Rows are points. To make a cloud, some directions were put in groups of two or more. Within a group, all points are equally far from the middle, so they leave a hole (a ring in 2 directions, a hollow ball in 3). The other directions are filled evenly. Then the cloud was stretched, turned, moved and blurred a little. How many holes are there, and how many directions does each take, smallest first?

Cloud, 22 rows:
[[-0.34  0.24 -0.22]
 [-0.08 -0.25  0.47]
 [-0.42  0.30 -0.15]
 [-0.40  0.37 -0.20]
 [-0.16 -0.32  0.47]
 [ 0.21  0.18  0.13]
 [-0.34 -0.19 -0.09]
 [-0.48  0.37 -0.08]
 [ 0.05 -0.31 -0.31]
 [ 0.10 -0.47  0.43]
 [ 0.24 -0.09  0.18]
 [-0.26 -0.17 -0.19]
 [-0.30 -0.40 -0.08]
 [-0.52  0.33  0.17]
 [-0.12 -0.34  0.47]
 [-0.30 -0.42  0.39]
 [-0.12  0.08 -0.33]
 [-0.02  0.01  0.41]
 [ 0.03  0.10 -0.34]
 [ 0.19 -0.31  0.33]
 [-0.45  0.23  0.30]
 [ 0.05  0.26 -0.34]]
Holes: 1 (2)

Cloud, 28 rows:
[[ 0.21 -0.25  0.24 -0.32]
 [ 0.00 -0.36  0.27 -0.12]
 [-0.04 -0.27 -0.15 -0.17]
 [-0.06  0.34 -0.08  0.18]
 [ 0.10  0.43 -0.30  0.36]
 [ 0.41  0.30 -0.34 -0.16]
 [ 0.34  0.11 -0.33 -0.15]
 [ 0.13  0.47 -0.17 -0.12]
 [ 0.03  0.13 -0.35  0.34]
 [ 0.13  0.28  0.19 -0.47]
 [ 0.21  0.45  0.13  0.10]
 [-0.03  0.56 -0.19  0.15]
 [ 0.15  0.34 -0.12  0.41]
 [-0.53 -0.09 -0.08  0.26]
 [ 0.04  0.62 -0.23  0.43]
 [ 0.02  0.28  0.25  0.37]
 [-0.11  0.34  0.77  0.05]
 [ 0.22  0.22 -0.17 -0.43]
 [ 0.04 -0.14  0.42 -0.19]
 [-0.07  0.61 -0.17  0.10]
 [ 0.42  0.04  0.02 -0.18]
 [ 0.41  0.44 -0.33 -0.14]
 [-0.20 -0.28  0.34  0.10]
 [ 0.30  0.29  0.39 -0.18]
 [-0.01  0.67 -0.09 -0.22]
 [ 0.19  0.01  0.23  0.57]
 [ 0.18  0.23  0.50 -0.23]
 [ 0.27 -0.08 -0.12 -0.30]]
Holes: 0
